Every row gives one point. To make a cloud, some directions were put in groups of two or more. Within a group, all points are equally far from the middle, so they leave a hole (a ring in 2 directions, a hollow ball in 3). The other directions are filled evenly. Then the cloud was stretched, turned, moved and blurred a little. How many holes are there, and how many directions does each take, smallest first?

Cloud (21 x 3):
[[  8 -39 -56]
 [  1  60  34]
 [ 62 -20  49]
 [  7 -45 -25]
 [ 58 -33 -34]
 [ 30  10 -22]
 [ 17 -14 -51]
 [-13  22  72]
 [ 86  35   7]
 [ 15  23  44]
 [ 69 -15  69]
 [ 12 -91  -1]
 [ 12 -84 -16]
 [ 36 -50  18]
 [  7 -13  41]
 [ 55 -33 -43]
 [ 28  35 -68]
 [ 39 -20  23]
 [-12  40  26]
 [ 44 -13 -51]
 [ -1   3  18]]
Holes: 0

Cloud (31 x 4):
[[ 21 -17  15 -42]
 [ 30   7  40  19]
 [ 39  66 -15 -34]
 [ -5  25 -18  20]
 [-42 -26 -27 -24]
 [  5   3 -36  34]
 [-54  20  -1 -20]
 [  2 -42  14  59]
 [ 43  18  15  51]
 [-22 -26  24  19]
 [  4 -32 -41 -64]
 [-39  50  63  23]
 [-67 -39  10  -7]
 [ 22  44   2 -51]
 [ 41 -33 -39 -12]
 [ 61  -6  26  37]
 [-15  -2  -8 -90]
 [ 16 -35 -73 -11]
 [ 25 -67   3  21]
 [-18  48  13 -39]
 [ 14  52  41 -63]
 [  5 -55  -3 -28]
 [ 24  -1  33  95]
 [-42 -12 -25  12]
 [ 20  12  42  64]
 [ 18  44  11 -26]
 [ 43   2 -37  51]
 [-74 -16  60   7]
 [ 32  -1 -23  58]
 [-89 -45  37 -10]
 [ 47  40  31  12]]
Holes: 0

Cloud (48 x 6):
[[  0   7 -60 -48  -4  23]
 [ 34 -12  16  62 -43 -14]
 [ 32 -23 -49  64  33  -6]
 [ 31  43  44 -18  15  12]
 [-55 -11  -7  15 -52  50]
 [-48 -16 -64  27  21 -45]
 [ -3 -11 -73  -8  29  17]
 [-69 -17 -19 -44  26 -18]
 [-29  48   5  30 -27  -5]
 [ 24  21  -1 -31 -42 -47]
 [-11 -12  28 -43  -4 -43]
 [-37  26  29  43  -4 -26]
 [  9  57 -49 -30  25  -9]
 [  1 -38 -53 -29 -95   5]
 [-71  -6 -12  40 -18 -12]
 [  9 -35  37  51 -69   4]
 [ -5  63 -27  -2   9 -17]
 [-32  15 -69 -18  -8 -43]
 [  1 -56 -18 -22 -35   8]
 [ 22  56   6 -54 -17  14]
 [ 49   9  43 -19 -79  -5]
 [ 26  26  27  41 -34  27]
 [ 66  25  -3 -38 -34   0]
 [-30   1 -58   9   9  21]
 [-49 -50 -36  -5   9 -35]
 [ 56  51  -7   4  12   0]
 [ 11 -22  53 -30 -69 -11]
 [-45 -21 -10  58  41 -47]
 [ 28  -8 -47  34 -83  -9]
 [-70 -26 -30  30  30 -30]
 [ 66  17  -1  54  29 -14]
 [ 18 -26 -63 -27 -67  14]
 [  2 -14 -29  46 -27  30]
 [-20 -55  14  28  10 -31]
 [ 16 -32  13 -32  -2  21]
 [ 21 -22 -58 -37 -61  16]
 [  7  13  29  37 -70 -34]
 [ 27 -27 -55 -40   6   2]
 [-27 -20 -29  18  47  21]
 [-49  22 -15 -75 -58 -10]
 [ 55  -2  33  41  -2 -16]
 [ 81  36  -2  -2  44 -21]
 [ 26  15 -22 -64  40   8]
 [-56  20 -32  28 -30   2]
 [-48   2 -31 -63 -32 -28]
 [-38 -23  14   6 -39  53]
 [ 32 -25  11  59  23  -1]
 [-62   0  65  16 -38  -8]]
Holes: 2 (2, 3)

Cloud (94 x 9):
[[  7 -70  31   8  48  47 -19 -12 -30]
 [-41  23 -34  44  26  26  52 -24  60]
 [  4 -22  39  -3 -37 -26  40  -4  13]
 [ 34 -49   1  11 -32 -68 -11   8  -1]
 [-16 -11 -46  37  38  47  17   9  33]
 [-20   5   4   8 -15  37  76 -15 -12]
 [ 40 -39 -38  51 -19  30  46  49  19]
 [ 49 -85  15  51 -28 -39  28  -1  -2]
 [  6 -26  58  12 -25  65   2 -11  -3]
 [ 25   3  -4  43  62 -13   5  22   6]
 [ 13 -16  19  39 -52  -9 -11  45 -17]
 [-17 -63  46   6  68  27 -17   2  -2]
 [ -5 -76 -17  14  -4 -31 -10  24  25]
 [-44 -24 -17  49 -31  20  35 -39  28]
 [ 32 -56   2  30  17 -41 -19  -6  31]
 [ 13 -36  49 -24 -36  37  36  52  16]
 [ 32 -34   5  18 -24  61  54 -22  41]
 [ 30  19  43  21  -6  13   5 -36   6]
 [-44  -8  63  32  14  41  -4 -45 -42]
 [-56  19  50  44 -42   3  21 -27  90]
 [-53 -16  11  -5 -21 -25  16 -20  21]
 [ -4 -39  -9 -15  17 -36  42 -25  16]
 [-26 -38  45  63  39   9   0  -9  15]
 [-34 -36 -27  49  28  46  35   0   8]
 [ 12 -57  17   2  34 -50 -24  -5 -40]
 [-56 -32  -7 -12 -11  16  53 -15  12]
 [ -4  21  -5  19  -6 -37 -10 -42  13]
 [  7 -19 -30  38  28 -11  55   0  67]
 [ 43   1  -9  14 -25  68   9  23  11]
 [ -7  14 -11 -11  51  -1 -29  14  38]
 [ 14 -19 -22   3  -2  -4  56  42   6]
 [-19   4  29 -28  50  51  -9 -16  37]
 [  6 -19  19 -29  82  40   9   1  19]
 [ -2  -7  39  22   6  83   7  31  -3]
 [ 15 -18  21  54  37  26  17  39  13]
 [ 78  41   2 -17  10  16  22   9   8]
 [-17  20  41  28 -35 -42  42 -24  46]
 [-16 -12  23  26 -16  56  55 -24  -9]
 [  2   0  13  -8 -72 -25   2   4  41]
 [ 21 -26 -22  -5  -5 -44  31   0  14]
 [ 44 -10 -40  -5 -37  38  40  14 -20]
 [-10 -20  -8 -22  41  14  90   7   5]
 [-20   4  -9  24 -36 -32  -1 -41  72]
 [ 14  43  44 -10 -11  10  35   8   3]
 [ 33  16  33   5 -38  -1  -1  -5 -38]
 [ 26 -44  19  20   8  52   3  -3  16]
 [ 14 -28  63   4  29  52   3  -4  34]
 [-12   9 -27   7 -22 -28   7 -48  27]
 [-48 -33  31  65 -57  19  23 -20  45]
 [ 34 -46  73 -11  70  22 -20  24 -39]
 [ 59 -59   0  -2  76  43  -9   8 -54]
 [  1  35  22 -39  27  36  26 -13  -6]
 [-16 -47  30  13 -26 -17 -24   9 -26]
 [-18 -20  26  15  64  83  14  59 -18]
 [ 35 -52  43  23  62   3  16 -28 -15]
 [-25 -79  16  35   8  16 -21 -29  24]
 [ 29 -49 -55  34 -37  20  40   5   0]
 [-16 -14  38  53 -18  13 -22 -34   4]
 [-65  10  14 -10   4  57  33 -40  40]
 [ -3 -43  10  28  71 -29  23 -45   4]
 [-16 -52  36  48  18  11 -26  22 -23]
 [-49  41  37  30  15 -12  20 -37  19]
 [-32 -55 -29  20   9  50   9   8  17]
 [ 11 -47  -4  -3  54  34  95  17  -9]
 [-49  13   3  63 -75   4  57 -20  67]
 [  2 -53  29  16 -95 -38 -25 -44   9]
 [-36 -20  16  36  56  61  -4  23  -2]
 [ 63 -27   9  39  -8  31  -1  -9 -14]
 [ 78 -43 -42  24  21  13  39  52  -9]
 [-31  38  41  30 -23 -10  34  -6  77]
 [ 89 -54   0  31  -5  -6 -10  45 -37]
 [ 18 -26  24  22  29  52  55 -31  29]
 [-25  37  14  25   4 -44 -31 -20  12]
 [ 18  24 -14  33 -48 -43  11 -28   6]
 [ -2  67  -4   2  -8  26  12  29  38]
 [ 25 -32  38  29   7  -3  18 -13  53]
 [-20  -7   6 -22   1  41 -31 -37 -15]
 [ 10 -33 -67  45   5  36  33   6   3]
 [-21   6  12  29 -53 -15  42  31  21]
 [-17  11 -16  -5  77  20  61  22  37]
 [  5  39  44  38  18  -8  33 -15  29]
 [ -6 -49  29  18 -83   2 -10  -7  18]
 [-33 -17  29   8  12 -34  -4 -88  26]
 [-30 -14 -20   7 -28  25  15 -45  30]
 [  9 -45  61 -10   9 -13 -13 -20  56]
 [-45   5 -25  23 -18  25  84   7  11]
 [ -5 -44  20  41 -15   5  56 -18 -36]
 [-10  29  66 -18  18  -2  -8  26  23]
 [-25  18  14 -18 -34  11  67  33  70]
 [ 39  -9  23 -15  89  41  55  38 -26]
 [ 10 -22 -55  44 -66 -30  13   3   1]
 [ 28 -59  43   7 -14 -67 -29 -21  40]
 [-34   1 -91  38  16  39  29 -12  14]
 [ 20  12  68  11 -27 -27  -6  36 -24]]
Holes: 1 (3)
